Each wall is flat, endless, passes through zero and stands at right angles to its row. A trip goes straight from one point to another. List the walls that it crosses, first one first.

Walls:
(1): [48 -8  8]
(2): [-3 33 16]
(3): [20 -2 60]
(4): [ 2  6 95]
Trips:
[18  9 10] to [-26 -16 -55] -> 4, 3, 2, 1
[ 21  34 -52] to [79 -1 93] -> 3, 4
[ 41 -20 -33] to [-39  35  21] -> 2, 1, 4, 3
[  6 -30  18] to [  4 -19 -54] -> 4, 3, 1
[ 13 -47  16] to [-56 -32  -2] -> 1, 3, 4
[ 19 -77 -20] to [-21  43 -37] -> 1, 2
[-22   5   5] to [ -8  10 -34] -> 4, 2
[ 47 -49 -41] to [ -9  -4 -71] -> 1

Walls:
(1): [ 32 -63  74 -48 -27 -29  -7   6  -8 -20  13   0  -5 -63]
(2): [  6  57  28  10  -3   5  18 -36 -23 -27  14  10  -8 -51]
(3): [-20   1  -3 -27  21 -50 -14  -7  41   2 -20  56 -24  15]
(4): [ 58  22 -46   3 -52  43 -47 -56 -46 -59 -12 -55 -19 -36]
(5): [-20  -6  45  23 -32 -61  45  46   4 -22 -58 -23   3   2]
Trips:
[ 14  13   0  32  28 -40  -7 -24 -29  19 -35  41  30  10] to [-13  23 -59  40 -94  20  43  32  15  -4 -14  -8  -6 -66] -> 4, 3
[ 11  21 -32 -28  -3 -24 -42 -26  -3  86   6   9  30  28] to [ 14   5  52 -18  -8 -23 -31  -8  -2 -59 -65  50  26  -3] -> 1, 5, 2, 4
[ 26  -4  -4 -15 -19  25  18  74  -4  41 -41  19  24  42] to [-16 -65  43   3 -69  52   3   1  -9 -51  20 -51  77  23] -> 1, 4
[-16  44 -14  30 -47  -7 -40  15  17 -13  47  -9 -44  64] to [-13  95  32  18 -17 -20  37 -77 -46  26  22 -17 -51  23] -> 2, 3
[-47   5  -2   6  71  -7 -15  50  -3  73 -15  45 -32  45] to [ 36 -59  19 -66  44  -4 -14   0   1  38   6 -12 -32  37] -> 1

Walls:
(1): [ 25  22  59  18 -64 -14  12   9  -5 -17 -28  18  -4 -29 -24   3  21 -22
 -75 -19  21 -19   2 -11  19 -30 -31  30  37 -47  66 -15  40  21  16 -12
   8   4   2  28   3   3  -3   0  -7   7  -5   1]
(2): [-39 -13  63  18  15  10   3   5  10  20 -22  44  -4  24 -28  -6  11  -8
  34  38  36  21 -17  27 -22  31  27  14   4  -1  32 -19  13  -5   2   1
  13   7 -15 -15   0 -21 -24  13 -25 -23  -7   4]
(3): [ -1  54  18 -18   6 -36   9 -22  46  -2  27  55 -22  18 -26  19 -87 -13
  -4  13 -11 -41  27 -15  17  49 -18  -1 -12   1   0  -1  26 -40 -16 -16
  -7  -6 -61 -33  -6   7 -14  36 -53 -35 -14  26]
Trips:
[ 12 -16  17  32  43 -18  41  30 -21 -88 -41  16 -54 -32 -34 -69 -29  10
  40 -19  16  -2 -19  72  -3  30 -22  35   3  27  34   3  18 -53 -38 -42
 -37 -14   9  33 -26  67 -29 -56 -26  51  74  19] to [  4  46  21  19  37  16 -15  26 -32 -27 -13  21 -67   6  15   5  35   5
  24  57 -26  27  -2  35   6 -38  -9 -28   2   9  18 -25  12  21 -13 -16
  22  14  17  40 -21  22   4   6  16 -32  25  23] -> 3
[ 27 -13  -8  45  44 -33 -13   4 -20  17  14  29  -6  20  40 -41  -1 -16
 -15  16  17   5  24 -19 -21  37  26 -14  39 -17  55  18  -7  -9  -3  13
  -9  63 -39  61 -28 -10  21  32  17 -57   0 -19] to [-76  45  -8  -4  10  66   9  38   4 -21  17  -9  26 -70  -3 -22  24 -10
  26  18 -49  30 -12 -20  26  31  19 -63   4 -39  -4  73  -3  28  12 -68
 -37   6  -3 -23  -6   4  16 -35   2  19  24  50] -> 1, 3, 2
[ 43   4   4   4  37  27 -23 -48  -4   5  -7  14  40   3 -28  51  -6  16
 -36  31 -13 -40  35  50  19  33   1  15 -44  -9  37  24   3  11  37  33
 -26   5   9  22  -9 -18  23  31  58  17 -28  -6] to [ 32   2  30  36  -8 -23 -32   7  41  13 -30 -20  -6   2 -18  17  -6 -49
  23   3   4 -20   4 -15  23 -18 -34  22  21 -44  14 -48  27 -10   0  -7
  44 -44 -32  21  11 -13  28  -9 -32 -15 -16  69] -> 2
[ 29  -2 -35  39 -12 -33 -17  13  14  26  19  33 -32  -2  15 -79  28 -43
  20 -39  30 -19 -54  44 -28   5  -9  26  30  52 -26 -44  27  15  14  70
  32 -18  11 -23 -54 -14  30  39  12  -7 -24   7] to [-30 -27 -14 -22  -7  11  -4   8 -18 -10  13 -12  20  12 -46 -27 -34 -35
   5  13  43  20 -37  38 -33  26  -1 -72 -62   3  -1  16  12  27  37  -2
  -2  31  30 -24  35 -12  37  28   6  11 -32 -22] -> none
[-19 -14 -42  -4  -8 -63 -37  11 -13 -17  21  44   4 -12  19 -37  -8 -19
 -52  -1  26 -14 -32 -12  20 -29  14  13  23  22  62  -7  20 -23  27 -17
  41 -43 -10  30 -36 -30  -6   0  -7 -20 -22  -3] to [ 13  -2  72  10  -7  -4  18  20 -41   1  13   9  11  16 -10   5  18  37
  -7 -18 -22 -46  26  12 -83   3  51  15  -3  -1   8 -36  32 -61 -12   6
  11  81  -2 -22 -15  10 -60   3   6  -6  28  -3] -> none
[-24   2  24 -60 -45  -6  13  18  -2 -26  46  16 -31  22 -22  -3   2 -61
 -24  -5 -17  36 -28 -11   3  12  42  -9 -15 -40  -5 -10  24 -26 -42 -32
 -28  25  17  28 -23  28  34  18 -12 -21  35 -21] to [ -4 -31  22  13  14  16 -38  21 -10  23 -14  22  47   7  36 -31 -41  17
  28 -14 -49  30  -3 -22 -21 -21   9 -25 -40   3   7  28  77 -23 -32  -7
 -48  12  23  -3   0  -7   2   2  -4   1  10   0] -> 1, 3
[  4  -4  -7 -51  18  14 -60  38 -17  30 -26  28   9   4  40 -19  44  61
 -40  32  17  -9   4  17 -95  -6  33   8  15  29  13  -5   3  -5 -32 -35
  -1 -38 -29   6  47 -28 -20  36 -27 -42 -25   2] to [-15  30 -19 -10  33  13 -16  37 -41  45  -7  -4 -39 -33 -15 -13 -28 -14
  -6 -35  10 -25   1 -10 -10   2 -13 -28 -30 -26  30   8   4  -8  20  36
 -22  45   4 -25  27  37 -43   8  25  42  22  25] -> 2, 3, 1
[  3 -72 -27   4 -17 -14   2   7  -8   4  34 -18  54  17   2 -28 -10 -63
 -22  -7 -11  23  24  22 -62  21 -10  -6  20 -23 -15 -60  21  20 -15  37
  30  37 -20   1  48  24 -23 -14 -47  25 -30 -18] to [ 33  -1 -49  27   2 -45  44  48 -11  -3  12  54  30 -12   5  28 -77  23
 -22  35 -19  15 -39   8  43  -2   4   1  44 -10 -19  38 -35 -17  -5  29
  16  15  14  26   8  13  19 -25  18  -3  34  -6] -> 1, 2, 3
[ 74  35  33  22 -16  -6 -11 -18 -34  16   7  -8  -4 -13  40 -27   9  -9
  16  13 -25  20  17 -27 -50  18  36 -57  31  16  17   3  31 -13  11   1
 -36   4  40  28  -3  -9  -3  20 -16   9  47 -38] to [ 19  56 -45  25   7 -56  15 -10  10  13 -21  14 -10  38 -18  -3  22 -17
  56   0 -10 -18 -28 -46  -3  -8 -14  19  21  22  21 -22 -39 -23  -5   5
   6 -40  34 -12 -83  39  33  38  58  -6   5   5] -> 1, 3
